Each wall is flat, endless, passes through zero and stands at right angles to its row. A trip goes straight from one point to another. Which walls does it cross, in order?

Walls:
(1): 0 41 18
(2): 24 -34 -8
Trips:
-15 -12 -4 to -46 -7 -62 => 2
-20 21 -39 to -4 -21 25 => 1, 2
-17 3 -15 to -38 12 -43 => none
-25 23 17 to 56 36 0 => 2
33 11 -59 to 11 -76 -58 => none
6 -17 -1 to 10 -45 1 => none
26 18 20 to 29 37 18 => none
6 45 -19 to -5 -13 61 => none
19 29 31 to -2 35 20 => none
-47 7 0 to 33 -46 7 => 1, 2
28 -8 -42 to 19 -34 53 => none

Walls:
(1): 62 -14 -23 36 -21 21 27 -45
(2): 11 -50 -19 31 -61 10 -9 2
(3): 3 -15 -19 -52 -25 -29 17 4
Trips:
-53 34 -25 -51 18 -48 -9 4 to -25 23 21 21 9 -19 18 13 => 3
11 31 11 23 17 14 15 -11 to 1 15 63 -11 5 37 25 -42 => none
-9 -51 -35 15 28 -39 2 45 to -2 26 20 -75 6 26 0 3 => 2
-42 -48 3 -28 3 -8 -42 -33 to 41 34 -50 -14 -2 95 -47 39 => 3, 1
13 17 -25 45 41 13 -22 21 to -21 30 49 -9 56 15 -46 0 => 1
3 10 -18 8 -13 11 -36 -2 to -27 -2 14 -12 -47 65 62 -17 => 3
41 50 40 4 -8 23 5 22 to 3 57 5 26 13 0 1 -29 => none

Walls:
(1): -7 -4 -1 -76 -9 -60 -9 5 12 23 -1 -2
(2): -28 -27 65 10 -5 19 4 35 -18 -33 -15 21
(3): -8 -12 -21 -34 11 27 -5 -21 33 -14 -39 -16
Trips:
-37 -38 15 -18 -26 29 -68 -24 3 -19 10 -34 to 25 10 -57 21 42 6 26 20 -43 24 39 -48 => 1, 2, 3
43 31 44 11 2 5 -8 -18 1 -21 18 69 to 13 14 21 18 -13 77 -32 46 -37 18 10 32 => none
-37 -3 16 44 -33 0 65 -20 6 4 -5 2 to 52 23 0 55 24 -19 45 11 21 8 27 -32 => 2
37 51 -27 37 21 53 23 -10 -62 51 9 -63 to -12 2 -2 -1 35 6 19 11 -4 -57 -16 -16 => 3, 2
19 82 -4 11 1 18 -1 20 -42 62 -15 25 to -11 -12 -19 -8 23 -17 5 -17 -10 40 39 -1 => 1

Walls:
(1): -1 -17 -27 -2 55 39 -26 -50 60 35 40 -25 -55 -1 22 1 6 -15 15 -51
(2): -4 21 -37 -10 5 16 -57 -35 -26 -49 -4 15 -5 -4 30 -29 0 -6 12 13
(3): -23 9 -10 20 12 -29 14 49 -24 -11 -16 11 -2 0 -12 54 10 51 -2 24
Trips:
-45 -64 -18 12 -7 29 -13 0 -4 24 -34 36 16 35 21 30 -31 -2 -18 21 to -5 -4 3 -50 22 26 37 -39 26 -17 31 24 28 13 -31 43 -11 49 -69 -10 => 1
8 50 -12 54 32 -23 0 16 -22 -14 -25 18 15 18 18 5 41 71 52 0 to -17 -23 -17 -50 46 20 5 22 15 22 -45 -19 -5 -12 -6 -34 -66 6 4 -27 => 1, 2, 3
-36 11 41 1 59 12 25 -16 -19 25 -16 -4 -36 29 -70 -18 31 -45 45 -21 to 12 -41 -11 -52 22 -36 -8 -23 24 -14 9 54 26 61 74 48 17 30 -53 7 => 3, 2

Walls:
(1): -7 -23 21 0 3 8 -22 -11 -11 -63 9 -19 -28 -8 -35 12 -5 -10 -30 -11 -14
 -53 28 -9 -21 -15 -8 12 43 59 -29 23 34 28 -14 44 34 11 0 24 5 53 -82
 24 -47 3 -72 -27
(2): 54 -34 -26 29 51 61 -17 10 -28 -32 -24 3 -32 -25 48 -22 -3 -45 2 -17 14
 -31 26 -30 -23 -60 -6 -13 11 33 -44 29 10 5 11 -37 16 -13 50 6 39 -31
 -54 -52 -12 37 -42 -17
(3): -23 -1 -33 49 -20 -25 -43 47 18 32 -13 2 -56 29 26 -44 -14 3 -4 46 -40
 -47 -10 37 -19 19 25 40 -15 -22 34 3 -33 -10 21 28 40 34 -2 -32 -15 3
 -37 -19 26 -12 10 45
(4): 40 11 -33 58 60 -24 -2 -41 18 36 61 18 13 56 18 14 -1 -11 -3 -37 -15 -48
 -32 -13 41 -5 -34 9 -32 -73 -8 20 -6 -55 -20 -38 33 -20 -1 -41 31 -10
 23 -14 18 21 32 -3
(5): -33 24 -8 -54 -4 15 24 52 -18 -15 -2 -57 44 35 -5 -8 -21 2 -10 7 41 15
 -20 19 16 39 16 -23 17 28 -54 -41 -10 20 -7 -7 25 68 -35 -13 -22 4 1
 -98 55 67 0 39
(6): 2 0 -10 92 -12 -13 0 14 18 3 45 -73 -27 46 -15 -61 36 -28 -9 -5 -9 32 13
 -46 48 25 -13 -8 34 -5 -1 -20 8 10 36 -36 -40 -25 -1 48 18 10 -54 -3
 -35 -26 -26 49
Trips:
-1 11 -32 0 -1 -19 26 81 -61 7 -47 24 -4 -10 -45 1 1 3 -50 3 -4 31 -36 3
 12 -12 69 -32 -11 -15 64 16 12 10 40 26 -25 0 0 -68 36 16 22 5 -43 -27
 -21 10 to 2 -23 18 9 -21 -57 -4 -17 -37 -44 3 -13 13 38 -49 -18 16 -27 -53 -41 -36
 -58 35 -10 -71 37 43 -2 21 -30 -27 45 -50 7 -15 51 51 46 26 3 -10 -41
 -16 37 -19 -19 12 -51 => 1
18 -36 -13 21 5 34 13 39 4 -19 -10 7 -12 16 56 -18 22 44 23 12 -50 -13
 -2 -1 30 0 84 2 10 23 -2 28 25 63 37 -83 -13 35 0 -15 -41 15 -34 -8 51
 -26 -11 -30 to -48 -47 34 -17 -78 -8 31 -14 16 38 -35 33 -4 -59 24 -1 62 -18 -8 -29 -56
 17 31 10 42 19 36 -23 -27 25 19 4 41 -21 8 18 -9 47 5 -12 -44 -10 22 34
 23 48 46 -28 => 1, 6, 2, 5, 3
-9 -16 -13 -12 46 32 -54 -5 -50 30 21 -4 -12 -36 5 -4 32 -33 -56 -3 -11
 46 -1 1 37 -19 35 -70 15 22 -31 -52 -10 11 80 32 -3 5 -15 25 -9 -6 16
 -4 41 5 -19 49 to 5 -18 -17 10 -21 5 55 2 43 30 -11 20 -35 15 -32 26 -38 17 4 -36 26 -75
 -30 -10 -5 -29 -23 3 37 -19 -59 29 14 23 -32 12 26 -13 -45 -8 14 -37 21
 10 -22 -1 -11 24 => 1, 4, 6, 5
6 30 -52 -26 -25 24 -25 -35 14 -5 -2 24 -19 -56 -58 -13 47 -16 -27 -2 22
 41 54 29 23 31 -31 35 -9 -33 4 -24 13 -30 -6 -14 1 35 34 36 27 -29 -17
 -54 27 -1 -22 -18 to 2 -23 -12 23 12 -21 -31 -5 43 20 -8 16 69 10 10 -16 5 41 -30 -19 -7 -15
 11 -1 -6 12 39 6 -16 37 -61 14 -18 -75 43 -7 -1 6 18 -9 -2 4 -44 45 36
 -15 -24 -2 => 4, 3, 5, 1

Walls:
(1): -1 4 5 45 -51 -23 -1 37 44 -36 -25 21 -30 -35 48 40 26 2 2 0 32 -36 -15
 -15 26 -26 -68 29 -12 -31 53 -61 45 -22 44 -58 25 49 -26 9 12 -19 -10
 53 36 46 -3 53
(2): -4 -36 19 -16 48 -4 -23 2 11 40 -1 77 -48 28 -61 2 -19 30 1 -30 24 1 -50
 18 55 54 1 1 51 -25 36 -54 -59 25 19 -44 10 0 -11 -32 -25 20 33 39 -10
 -17 -14 25
(3): 34 39 54 29 20 -26 16 62 -40 49 -13 -24 -17 -16 19 12 23 -11 -1 -22 -4
 10 -40 -34 3 -36 -5 5 -13 22 4 -15 7 24 -9 -30 -8 52 2 5 12 63 9 44 28
 22 -48 10
(4): 3 26 -14 14 -41 4 34 24 -5 -35 32 -32 35 34 24 -27 -29 39 29 -45 -8 7
 -13 20 -8 -3 18 -19 -26 -34 -10 -53 53 -34 -4 16 14 -15 6 -29 -18 -3
 -12 -18 -8 -5 -24 7
(5): 67 29 -12 -16 29 32 -29 -18 50 8 2 -7 -53 -19 1 10 42 6 -1 18 -5 11 -32
 -2 4 55 79 26 1 15 16 -43 -5 -14 -20 41 -28 2 -1 9 37 5 64 29 3 -49 -19
 38
(6): 14 1 -40 -32 -7 -8 9 0 -1 48 -20 -79 -59 -15 -37 3 -45 30 -12 -39 10 -5
 46 -2 28 50 6 -14 -54 24 -32 53 -34 22 14 -24 -30 4 -41 47 -23 -11 17
 23 -15 21 75 14
(7): -37 -9 18 -23 36 45 -11 -4 20 5 1 -9 -9 -7 -31 12 -31 2 -27 16 -26 52
 -11 -2 40 19 6 7 -8 1 9 16 20 -5 -17 -10 -58 10 -21 9 21 34 43 -26 24
 62 -20 -27
Trips:
-5 35 6 20 34 1 -22 -27 33 27 -37 18 -21 -3 33 2 38 -39 42 -11 35 -27 -2
 53 14 -33 -19 3 14 3 29 20 8 14 0 21 -63 -38 25 -15 -20 -1 23 -35 22
 -11 -45 15 to 2 -39 22 1 37 7 -9 -8 -25 -36 -44 3 30 -16 -13 -33 14 -35 23 -52 6 24
 -14 -17 -10 -5 -27 -45 21 -37 -24 5 -44 -56 9 35 13 -51 23 -8 35 22 69
 23 9 13 -10 -42 => 1, 3, 5
28 -7 16 16 76 -4 48 -22 -37 16 17 0 3 71 -19 -9 3 -36 37 12 -5 -45 56
 27 -11 28 -38 -4 -12 -55 -23 25 5 -29 -2 7 -7 20 31 21 38 15 -63 29 56
 -9 0 -29 to -16 51 45 25 -50 21 50 9 -19 5 -26 -26 6 -2 40 11 -41 -33 -40 -31 20 -31
 -19 13 51 19 11 55 -37 11 -17 -24 34 -33 -9 -25 45 41 18 33 9 5 -3 -2
 57 22 -51 2 => 4, 1, 7
-33 -31 -26 25 94 12 -1 -5 54 45 48 28 -7 -43 -5 -32 27 -55 -9 5 6 12 20
 18 -19 -16 28 6 25 47 -13 33 3 26 -1 7 -28 24 11 39 -12 43 15 -61 56 -1
 15 7 to 40 -42 -20 -1 -33 24 -13 -17 83 21 -25 -21 57 -59 -27 29 -10 57 -14 15
 40 70 61 -10 44 27 27 7 1 36 55 -21 -32 9 6 33 27 9 51 0 -19 45 -51 -50
 -45 -35 8 -22 => 3, 6, 2
8 26 8 -32 -11 3 32 -21 -3 17 -36 5 6 -44 -47 -9 -56 -22 46 5 2 -52 21 1
 -40 -27 25 -22 71 -11 -16 48 1 -20 27 -17 61 -16 74 31 -14 -25 44 38 44
 26 0 18 to 9 -4 9 15 -43 11 -41 4 16 -25 4 -11 4 22 24 65 13 -7 3 42 -18 -3 46 21
 -114 10 -9 -28 -13 8 42 -19 18 9 12 -24 63 -20 58 3 -32 -8 -37 -29 8
 -41 -17 10 => 6, 1, 4
-9 36 7 -3 43 -49 -22 36 -31 23 -43 -34 59 -20 26 43 42 23 -28 -21 33 48
 36 19 -15 -11 10 -17 19 -50 -8 18 -37 -7 23 23 -41 -19 -46 -24 22 2 -23
 7 1 -24 -44 -1 to 5 7 -9 -47 15 26 25 55 -51 -8 37 15 7 23 -26 11 -27 -74 -2 29 -3 -18 18
 -84 -24 -25 2 -34 -22 43 -12 -14 -11 11 -22 15 33 16 -49 -42 15 36 -6
 -49 9 31 10 -30 => 7
-22 -47 -11 11 16 -10 -6 -44 1 15 64 -34 -32 24 7 -1 6 -26 13 -24 -31 0
 -33 -34 17 0 -6 -40 0 -19 17 -22 13 -2 -23 13 7 -7 30 7 -3 -29 28 -50
 23 32 54 47 to 32 44 -41 -62 21 -41 27 26 -48 -2 -38 -4 20 25 -6 25 -28 28 39 -13 -33
 -25 31 8 -63 -27 20 12 13 -3 23 29 -27 27 15 2 -35 36 -18 -55 -37 -7 0
 -3 -9 12 1 19 => 5, 7, 2, 3
